Each row is a point. To make a cloud, some directions were put in groups of two or more. Within a group, all points are equally far from the middle, so they leave a hole (a ring in 2 directions, a hollow ball in 3). The other directions are filled evenly. Then the cloud was stretched, turned, moved and blurred a little. How many holes are there, and how many directions does each take, smallest first?

Cloud (19 x 3)
[[-38  16  19]
 [-50   3   1]
 [  8   2   8]
 [ 14 -46  27]
 [ 38  27 -53]
 [ 60  -7  34]
 [ 32 -28 -17]
 [ 21 -33  47]
 [ 51  -7   9]
 [-27  17  12]
 [-38  15   6]
 [  0   2 -31]
 [ 29  41  19]
 [ 53  32 -29]
 [ 59 -18  30]
 [  6 -23  35]
 [-14 -42 -19]
 [ 28 -16 -51]
 [-14 -21  60]]
Holes: 0

Cloud (51 x 6)
[[ 32 -14 -30   7   6  21]
 [ -8   0  48  -1  42  35]
 [-22  25  21 -38 -20  29]
 [  3  54   7  -4   2  34]
 [ 32 -10  37  27  14  -5]
 [ -6  -7  -1 -20 -15 -36]
 [ 11   2  -3 -30  48  34]
 [ 16 -45   5   7 -29 -11]
 [-35  25  45  35 -11  16]
 [-27  16  21  36   1  36]
 [  8   8   4 -32 -28 -26]
 [ 33 -21 -17  -8 -42   5]
 [ 11  31 -17 -34 -34  21]
 [ -8 -34   1  -7   2  44]
 [  4  -1  26  18  21  56]
 [-25  20  11 -35 -27  28]
 [ 22  -8  -6 -48  -3 -12]
 [ -9  16 -32 -40 -15  25]
 [ -5  21 -40  -6   7  25]
 [  9 -24  -7 -43  22  43]
 [  7 -18  58  31  18  -8]
 [ 24   9  25  -2  30  58]
 [-32 -12  -2  -4 -38  28]
 [  4 -11  42  16  27 -24]
 [ 36  18  13 -10 -16  56]
 [-25  18  55   9 -37 -21]
 [  3 -18  54  48   1   2]
 [ -9  12  40  29 -11  48]
 [-24   8  14  35   4  39]
 [ -6  16 -43 -12   1  27]
 [  4 -36  29  36   8  -8]
 [ -5   7  47 -15 -29 -32]
 [-13  24  50  14 -35 -28]
 [ 15   0  34  26 -52  -7]
 [-17 -42  24  19   8  22]
 [ -2  31  27  36 -13 -23]
 [ 23  44  25 -35  14  22]
 [ 31  27  39 -12  14  -8]
 [ -3  -4  60  27 -10  38]
 [ 18   5 -30  10  11  42]
 [ 36  -2  16   7 -48   3]
 [-11  13  46  21  16 -32]
 [-17 -18  36  50   0  17]
 [-14 -50  31  -8  -4   8]
 [ 44   0  47   1  -7  -1]
 [-24  14  46  53 -21  -3]
 [-23  22  59  25   2 -26]
 [-14  -8   8   1   9 -38]
 [-42   0   3 -20 -25  15]
 [ 21 -30 -21  12 -23  -4]
 [ 39  21  25 -20  35  35]]
Holes: 3 (2, 2, 2)

Cloud (80 x 8)
[[-50  13  29 -24 -18  -4  15   1]
 [ 34 -15 -18   0  31  19 -28  -8]
 [-33  13 -38 -28   4 -11  41 -13]
 [ -3  54 -15 -25 -31  16  -4   2]
 [-24  29 -35 -44 -24  -8 -16  40]
 [ -4  -6  33  17   2  -5   6 -41]
 [-17 -14  16 -16 -17 -54 -34  11]
 [-17   0 -10  10  13 -12 -20 -23]
 [-20 -25  16   8 -12   1  29 -29]
 [ 36  -6 -35 -23   8  28  -8  -3]
 [ -2   5  -2   2  60  44  25  12]
 [  1  13  25 -42  29 -42  17 -10]
 [-28  40  31 -31  25 -12   1  25]
 [-25 -16 -27 -23  26  26  23 -10]
 [-18  40  -9 -22 -30  29   2 -22]
 [-16 -20 -13 -45   1   0 -34  11]
 [ 27 -22  11  26   5  14 -43  13]
 [ 16  -4  26  29  -3  24 -52  38]
 [ 14  14 -35  26  -2 -25   1   4]
 [-38 -18   0 -39  26  14 -23  17]
 [-43   0  -9   0  18 -25   0   1]
 [-22  35  -8 -37  10  -6  -9  46]
 [-12  30  16 -19 -26 -16  12  39]
 [ -8  34 -30   2  14  21  55  19]
 [  4  38  20  17 -15  -9   5 -14]
 [-25 -43  30   5   6  -2  -8  14]
 [-36   6 -35  29 -16  10  12  36]
 [ 21 -45   4  -3  18 -22 -22  23]
 [ -7  -2 -10 -33  -4  -3 -54   0]
 [ -1   3 -38 -21   2  25  10 -33]
 [ 41 -32 -14   4  10 -18 -21  25]
 [ 21  16 -30 -29  -2  26   5  45]
 [ 15 -29 -47  19  29   7  40   2]
 [  6 -38 -10  31 -14  10  25 -19]
 [-44   5  36  13  -1 -34  -2  15]
 [  6   3  45 -39  12 -18 -11 -12]
 [-10  13 -39 -28 -12 -25   1  47]
 [ 12 -26 -34   5 -28 -28  -2 -40]
 [  7   7 -15  44  12   8 -12  24]
 [  4  18   2 -14  20 -40 -40  33]
 [-28 -11 -42  -7 -17  15  -5 -23]
 [ 40  24 -26  -2  -1  38  20  12]
 [-16 -15  21  18  -4   6  17  44]
 [ -2  -1 -37  26  27 -12  33  23]
 [-27  -5   1 -35   3  13  38 -16]
 [ -2  44  22   6 -24   2 -13  -6]
 [  4  -1  -8  14  57 -37  21  33]
 [  6  12   3   0 -55 -39 -16   5]
 [-20  -3  36 -35 -33   6 -26   4]
 [  2 -25   0  36  -1  -2  44  15]
 [ 30  46 -15  -2   4  30   4  24]
 [-22  -5   7  11   4 -24 -14  59]
 [-21  -4 -15  25 -25 -44  36  -8]
 [-10  18 -51  15  12   9  30  22]
 [ 17  33 -28 -34  -2 -25   2  26]
 [-21 -34   3  23 -15  24  23  -2]
 [-18  16  28  30   7 -11  29  26]
 [ 22  29 -31 -18   3 -29 -15  14]
 [ 11  30  13  31 -29   9 -13  22]
 [-28  -2  -4 -15   1  56  39  23]
 [ -9  21   4 -12 -17  -8  39  41]
 [ 10  10  28   6 -18 -49 -13  31]
 [-48 -17 -14 -29  22  17  -1   2]
 [ 24  50  22  17   2   8  -3  11]
 [  2  -4  26   5  17   9  27 -42]
 [ 14  38  34  -4 -20 -23 -20   4]
 [ 34  29 -17 -24   7 -14  19  34]
 [ 11 -24  -7  30 -17  22  42 -13]
 [  2  30 -10  15   5  11  60  11]
 [ 27  41 -33   7  21   8  20   8]
 [ -7   1   8  51  26  -3   1  26]
 [-34 -15 -15 -12  28  13  -1 -15]
 [ -7 -48  14  21  16 -10  16  -6]
 [-13  51 -11   8  33  26   6  17]
 [-38  36  21  10 -21  14   7  -8]
 [ 18  24  15  40  -6  22   5  16]
 [-23  19 -41   2  -6  -4   2  -6]
 [-14  15  15 -35  -6 -37  35  -7]
 [-47 -24  -1   4 -29 -15  12 -15]
 [-41 -21 -17 -13  -4 -39   9   0]]
Holes: 3 (2, 2, 2)

Cloud (88 x 9)
[[  9  16 -17  -5  30  12  12 -48  -2]
 [-13  16  12  -7 -29 -32   2  39  14]
 [ 28   8   1  -6 -25 -28 -10 -23  34]
 [ -2  -2  23 -47 -29  -2   9 -25  36]
 [ 27  -1  43  -2 -19   7   2 -11  42]
 [ -8  -3  -4  39  -9  -9  -5 -31 -16]
 [ 26   2  -5 -21  24 -16   6 -39  16]
 [-11   3   3  16 -37 -49  28 -11  -4]
 [ 36  13  11  15 -15  29  10  35   0]
 [-25  27  25 -16  17  17  24  -5   0]
 [-32   1   0 -51  -6  11  14  12  11]
 [ -4 -16  22 -18  -4  22 -23   6  13]
 [ 17  17  -5 -17  52  35   3  16  -7]
 [ 37  15  21  35  -5   0 -14  -4  13]
 [  7  29 -16  19  41   0  32  -4  19]
 [ 43  30  -5  11 -27  -6   8 -15  -1]
 [ 53  15  -1   9 -18 -24  15 -10  24]
 [ 19   0   7 -29   0 -10  38  34  29]
 [ -6  14 -22  24  19  20 -26 -37 -20]
 [ 25  19   1  -3 -27  36 -15  31  21]
 [ -8  14  23 -12 -10  22  -6 -25 -19]
 [ -4  17 -26 -10 -29  13  45  12   8]
 [ -1   0   9  -3   8  13  35  16 -20]
 [-18  -3  42  -1 -39 -20   1   6  34]
 [ 29 -15 -13   6  -7  -9 -28  -9  -1]
 [ 34  -1 -26  -8  26  12  -8 -39  13]
 [-29   7 -27  -9  22 -21  -8  11 -10]
 [-23  11 -15  25 -26  -1  43 -20  28]
 [-43  -2 -34  10 -13   1  33  18 -15]
 [-33   3  30  24 -17  -6  12   4   0]
 [-12   4 -26  -3  14  31  29   5 -22]
 [  8   6 -36   1 -14 -39  26  33   5]
 [-14  22 -17 -11  45  22  -9  22 -17]
 [-12 -21  21  -6  23 -15  17  13  15]
 [-13   2   1 -21   1 -42  -4 -25  11]
 [ 22  -7  19 -33  -9  40 -14  -9  22]
 [  2  17  -8  12   5  14 -10 -59  10]
 [  1  43 -21 -10   9  31   4  21  17]
 [  5  14  16  25  26   8 -29  -7  -9]
 [ 10  27  11  11  41  32   4  11 -18]
 [-11   1  39 -46   8   1  18 -16  12]
 [ -7  -2  -8  20  22 -17  38  40  -1]
 [ -3  26  21  28   4  39  -4   1  -3]
 [ 12  22  16   2  33 -10  36  18  -2]
 [ 32  43  12  28   2  23  13   4  15]
 [-10  12  34  23  -5   6  10 -20  34]
 [-16 -15  26 -20  15 -14  -3  19   9]
 [ 51  31  17  12 -11  -4   9   2  25]
 [-25  23  26   6  -1 -23 -10  17  -6]
 [ 16 -22 -29  16 -21   6  11   5 -11]
 [-33  19  -8  22 -17  42  -9  12   6]
 [  8  16  16  23 -33 -39  19  24  30]
 [ 24  -2 -43  31  11   1   6  11 -29]
 [ 14  20 -26   8  35  26 -26 -34   6]
 [  3  15 -19  22  16  25  -5 -33 -27]
 [  2 -20 -11 -24  -9 -12  39  16 -10]
 [ 19  35 -10 -23  -7   7 -19  -2  11]
 [ 15  12  30 -29 -33   6  20  30   6]
 [ 18   4   6  -3   3 -33   5   0 -27]
 [ 15  16 -56  32 -19  25   3 -10   1]
 [ 25  24 -57  25  21  29   3  -8  -5]
 [ 18  25  -6 -10  36  31 -25 -19  19]
 [ 48   7 -13  16 -19  11  12 -18  -8]
 [-35  10  11  -8 -12  40 -27  -5   2]
 [-15  21 -34  -6  -2 -12  -2  37  -9]
 [-45   4  -7  24 -51  -7  18  16   2]
 [ -8   1  39  -5 -38 -20  26 -20  36]
 [  3   4  11   7  -8  10  -7 -60  17]
 [ 25  27  -9  30  16  16 -14 -35 -13]
 [ 51   9  24  14  -1  19   4   5  25]
 [ 41  21 -38  19   6  -8  37  -2   6]
 [ -4   3 -10 -13  19  57  -6 -11  17]
 [ 15  20 -52   5  15   1  22  25 -19]
 [-10 -29  -3 -13   2  19  -3   3   4]
 [ 15   2 -40  13 -46  18   0 -11  20]
 [-16 -24  -6 -10  13 -23  32  -9 -15]
 [ -4   5 -32  18 -41 -43  29  23  -9]
 [ 12  26 -57  23  -8  30  -1 -11  -3]
 [  3 -19  -5  19 -10 -44  36 -22   5]
 [ 30  -5  27 -13   4  23  19 -29  27]
 [-20  14  22 -15 -29  10  -9 -13 -19]
 [  4   2  16 -51 -27   7  19   6  36]
 [  1  14 -40   0  22  22  13 -42   9]
 [-11   8  16 -21  11  49 -20 -29   3]
 [ -9 -17 -10   4  13   2  38 -29  28]
 [ 25  38 -38  24 -23   4   7   3  24]
 [ 25  24 -48  22  35  33  -5  -4  -3]
 [-36  13 -20  -1 -13   0  19 -38  25]]
Holes: 3 (2, 3, 4)

Cloud (101 x 9)
[[ 19  48  -4  21  -9 -18 -16  -1   1]
 [ 41  -8  -8 -15 -16 -20  12  15  33]
 [-17 -34  16 -14  -5 -15   6 -13  21]
 [ 21 -10  40  24 -23 -21  13 -20   9]
 [ 33   7  -2  19 -28  13 -15 -11   6]
 [ -3 -28  10   7 -32   8  17 -29 -15]
 [ 27 -19 -12   2   1 -29 -30  13  13]
 [ 22  -8  -7  -3   7  26  31 -18  10]
 [ -8  -4   8 -24  -4 -18  23 -10  35]
 [ -5  17  42  37  -5 -11 -13 -15 -18]
 [ 20  22  30   8   0 -15  -7  -4 -30]
 [ -5  30  17  22   0 -15  35  -2  37]
 [ 11 -37  14  -5   9  21  19  -3  17]
 [-12   8  14   2  50  16   5   6 -18]
 [ 21  -4  36  22   9  10  21   1  31]
 [ 38  14 -17  21 -26 -26   1 -15  34]
 [-27 -15  -9   6  14   6 -17 -13 -45]
 [  9  -5  -7   1  11  27  -5  13  28]
 [-14   8  12  39 -16 -18  16  -2 -11]
 [ 20  18 -22 -10  36  -6   4  21  17]
 [  5  13 -31  -6 -17 -20   4   5 -31]
 [ 32   1 -27 -13  25 -21 -21  19 -10]
 [ 14  17  30  24  -3  14   6   3  42]
 [  9  -7  41  13  -6  24 -11 -16  34]
 [ -1  36  14   7 -18  -5  36 -19  31]
 [ -5  20  20   7   9 -20 -36   9 -13]
 [ -1  -5  13  -8  36  38  22   6  15]
 [-27 -22  -9   9   7  14 -12  18 -48]
 [-14 -44  -9   5 -17 -24   9 -11  11]
 [-18  15  36   6  19   7   3 -12 -32]
 [-12  22 -19 -20  18  14  43  27 -10]
 [ 42  -5   5 -16  15 -13 -15  14  -9]
 [  7 -11   6  17 -15  30  -6 -39  10]
 [ 41  -1  -1 -14   4   6  24 -12  16]
 [ 13 -16  21  13 -35  -3  17 -25  -6]
 [ 10  28  23  25   4 -33   0 -24  -4]
 [  9  -9 -28  -5 -36 -15  33 -20  13]
 [ 12  36  21  -9  12  27 -16  -7 -10]
 [ 41  31  10  -8   1  -2 -29  12   1]
 [ 28  15   6  -3 -14 -10  47  16  37]
 [ 32  11  33  18 -22   6  10 -26  37]
 [-25 -25  36   4 -34  19  13 -21  12]
 [  7   4  43  28  -2  20 -29  -7  10]
 [  0  20   8 -10  -4 -20  15  34  23]
 [  6  37  16 -25  19   8  25  23  25]
 [-15  -4 -24  17   5  32 -17  -9 -19]
 [  5  15   4 -10  -5   7  30 -28  44]
 [ 17  33  30   2 -20 -13  24 -29  36]
 [ 15 -25   6 -17 -10  10  18 -33  31]
 [-19  -6 -33   7  -5 -11  42  -9  -2]
 [ -3  13   9   3  37  17  22  17  29]
 [ 32 -18  23   4  -2 -31  14   3  16]
 [-14  -6 -10 -16  -3 -20   5  31   5]
 [ -7 -29  33  14 -36  12  10  -1   8]
 [  5  11  -2 -31  14   2   9   8  32]
 [ 30   8  39  21 -26  -1 -15 -34  18]
 [ -7 -24 -24  13  -3  -8 -24   0   9]
 [ 12  -9  14   2 -41   1  34  -8  28]
 [ -2 -13   5   3  11  40 -19   7   9]
 [  2 -26   8  16   1   3  32  25  14]
 [  5  36  36   9  11  32 -11  -2 -16]
 [-18  19   4  26  19   0 -16 -15 -24]
 [ 19  14  21  28   9   1  41  10  26]
 [-20 -32  15   6 -26  29  -4   5  -9]
 [  1  31   7 -16  15 -14  38   5  34]
 [-14 -19   9 -20 -26  19 -16  -3  -5]
 [  2   9  -5 -26  11  12  -7 -22 -20]
 [ 15  -7  15 -18  17  36 -13   7  14]
 [ -3  -8 -12 -34   8 -11  27  -5  17]
 [-13  -2  16  32   4  16 -10 -33  -2]
 [-13  11  34 -11  40  40  20  13   4]
 [-10 -26 -14   9 -33  27   8 -15   5]
 [ -1 -15 -41   3   3 -21  23 -18  -4]
 [ 16  45   3   5   5  -5 -19  22  10]
 [ 14 -10 -22   1 -20 -14  20  28  26]
 [ 13 -27   6  29 -23 -36  -2   0  10]
 [  7   8  -1 -14  30  -8 -31  -1 -22]
 [-16  23  19   7   6   2  51  13  37]
 [ 20  29   5  12  27  -4  12  50   7]
 [ -5  16 -17  10 -33 -15   4   4  -4]
 [ 14 -12 -34 -16  12 -10   0  17  24]
 [ 10   0 -49  10  18   3  -8  22 -36]
 [  3 -39  -1 -19 -12 -16  -7 -14  25]
 [-27 -15  23   5 -27  28  31 -20  20]
 [-12 -17 -35  -3  10  -7 -33  10 -28]
 [  7 -11 -29 -31  -1  11  -8  -2 -28]
 [  9 -36  -2  22  -6 -10 -26  16  -6]
 [ 26  -4  -9   9   1 -17 -49 -17 -26]
 [  2  -8  30 -12  21  26 -33   1  -8]
 [  0 -31 -21  14 -16 -26  -9 -30  10]
 [  8  30  23  37  20 -10  19  -7  -6]
 [ 16  10   7  -6 -15  -2  12 -36  45]
 [ 14  -2  40  19  -8  -3 -30  16 -20]
 [ 27   7 -22  -7  20 -19 -17 -16 -21]
 [ -1   5  15  -3 -11   2 -35 -34 -11]
 [-29 -19   3  15  10  17  23 -28 -11]
 [-14   4  23 -23  11  38   5  14  15]
 [-13 -29 -24  -4  12  -6   1  36 -12]
 [-27  24  11  11  30  13  -5  29 -26]
 [ -5  17 -40  -8   4   0  20  23 -31]
 [ 10  19  -8   4   0   5  60  15   6]]
Holes: 3 (3, 3, 3)

Cloud (98 x 9)
[[  6  16   9   8   3 -30 -28 -28  -3]
 [ -8   2  -4   6  -9 -45 -11 -12  -1]
 [ 40 -21   8  -7   4  -8   3 -20   7]
 [  6 -13  33 -14  22  -1   0  38  -1]
 [  5  26   0 -13  -7   9   4  45   0]
 [ 30 -27  24   8  13 -22  22   5  -5]
 [  8  14 -16  21  18 -15  -5 -11  15]
 [ 34  30  32  -4  -1  20  -9  -2 -14]
 [ 40  32  22   3   0   2  -6  23 -29]
 [ -5  44   6  15 -12 -13 -28 -10 -11]
 [ 11  -3  24 -42  16  33   6 -10 -20]
 [ 31   7  17  -9   8  -8  13   7 -39]
 [  5  -2  -5   3  -2  -5 -41  28  10]
 [  6  56  -1 -16   3  -9 -12  -8 -30]
 [ -4  18  30 -46  -6  14 -18  -6 -10]
 [ 13  17  23 -18  40  22  10  -5 -14]
 [  2   8   2 -29   1 -19 -27  34  14]
 [  3   9 -11   2   2   0  -1  14  30]
 [ -3  15 -23 -13  36  -2 -30  11  -6]
 [ 13 -25  26 -11   7 -31   7  -4  10]
 [ -7 -15  -6 -20  28  29  -9   6   5]
 [ 11  14  12 -35  20  -7 -35  18  -5]
 [  4  18  39 -23  20  27 -13   5   4]
 [-17  32  13 -30  -6  11 -35  -6   1]
 [  4  -1  32 -37  -3  -9  10  -8 -20]
 [ 13 -20 -20   2   0 -31  -4 -10 -12]
 [ 23  10  18 -42   6  -2  13  27 -15]
 [ 17  13  22   5 -33 -20  12   4  -9]
 [ 34  14   2  -8   1 -27 -16  36 -10]
 [  3  57   1   5  -7  -4  -3   4 -32]
 [ 37  13  40 -12  21   5   8   1 -27]
 [  4 -21   9   3  -4  -2 -28  15   1]
 [ 10  21  17 -19   5  32 -21  13   6]
 [ -7 -11  21 -31 -12   9  14 -20  -2]
 [ -7   1  21  -1  33 -16  -4   0  -5]
 [ 28  20  -9   2 -19   6   6   4  -1]
 [ 11  23  24 -17   6  -4 -21  43   3]
 [ 10  31   3 -22   4   2  26  -6 -12]
 [ 10   7   6  -2   8  -1   2  60   5]
 [  5 -10  21  12 -21  -3   0 -19   9]
 [  3 -26  -8 -16   3  21  -4  -1  14]
 [ 15   9 -20 -14  -2 -14   7  48   0]
 [  3  42  -1  24   5  -8 -26 -11 -14]
 [-10  -5   2 -31  37  20   1  11  14]
 [ 29  13  31 -24  14   8   8 -31 -22]
 [-12  -2  21 -53  26  21  -6  -1   8]
 [  9   6 -22   2  36 -13 -20   8  -1]
 [ -5  21  34  -7  -5 -16  -1  -8   5]
 [ 28  16  -4 -19   2  23  -4   0  -7]
 [  2  -8 -12  -7  12  13 -36  26  13]
 [ 20  24   0  -7 -15  -7 -20 -35 -23]
 [ -1 -43  -5 -18  13 -15 -12  19  17]
 [  1 -24  10   7  33   1   3  14  12]
 [ 26  22 -10  35  -9 -34  -5  -2   8]
 [-15 -24  -6 -39   8  17  -8  15   8]
 [ 12 -12  14  -5 -20   5   0 -28 -15]
 [ 20  11  -1 -26   6 -12   9  51   1]
 [  2  25   9   9   7 -30 -13 -21 -27]
 [ -5  -2  -9   4  -8 -29 -33  27  -5]
 [ 23 -15  33 -31   6  23   7   8 -15]
 [  7  46   5  -1  13 -14  -1  34 -31]
 [ 11  34 -10  -6   4  16 -32  20   1]
 [ 20  -9  22 -17  25  -6  11  40  17]
 [ -6   9  17  11 -19  -1   9 -16   5]
 [ 18  34  31 -39  10  11   7   1 -11]
 [ 25   7 -18 -11   8 -15 -30 -17  -6]
 [  0  15  17 -18  31   2 -29 -13 -30]
 [  5   6  -4  13   9   4 -20  14  26]
 [ 21  -8   6 -14 -20 -32   5  26   3]
 [ -9  13  -6  -3 -19   5   7 -16   3]
 [ 28   4  23   3   3   7  21 -37   3]
 [ 22   1   0  30  21 -11   6  -7  10]
 [-13   4  -2 -11  -3  24 -33 -28  -2]
 [ 24   3   6  25  -8 -21  35  -9  -8]
 [ 10   1  32 -13  -2  20  14  10 -29]
 [ 21  -8  19 -26  29  34  -2   2   3]
 [ 30  39   8   1 -18  -2  16  26 -12]
 [-13  47  -8  -6  -1  10 -19  -1  -3]
 [  9  23   2  -6   8  14  10 -30 -27]
 [ 24  45  -5  17 -10   3 -18  11 -12]
 [ 13  35   8  -9   9  -8  15  30 -37]
 [ 28  14 -18   2   3 -21  -7 -14 -25]
 [ 33  14  10  13 -11   0 -14 -30 -15]
 [ 24 -10 -30   9   9 -19   4  -5   0]
 [-12  17  -5   9  23 -16 -11  24  12]
 [ 19 -14   7 -17  20  -4   8 -40 -10]
 [-10  28  14  12   1   9 -18 -29  -6]
 [ 14  43   6 -19  -2 -18 -31  18 -21]
 [  3  -1  38 -27  34  27   2  14 -17]
 [ -8  20  19  -2 -11 -16 -30 -11 -23]
 [-28   8  19 -25   7  12  -3  21   1]
 [ 25   6  37 -19  -6 -16   2 -19  -4]
 [ 10  19  16 -21 -17   5  -5  39   2]
 [ 26  34  27   5 -14 -19  17   0 -32]
 [ 21 -13  -4 -12  20   3 -22 -30 -11]
 [ 44  17  14  -4 -10 -20  -4   9   3]
 [  2  46  -1  -9   7 -18 -10  16 -38]
 [ 31  20  10 -11   3   1  -4  20 -39]]
Holes: 1 (9)
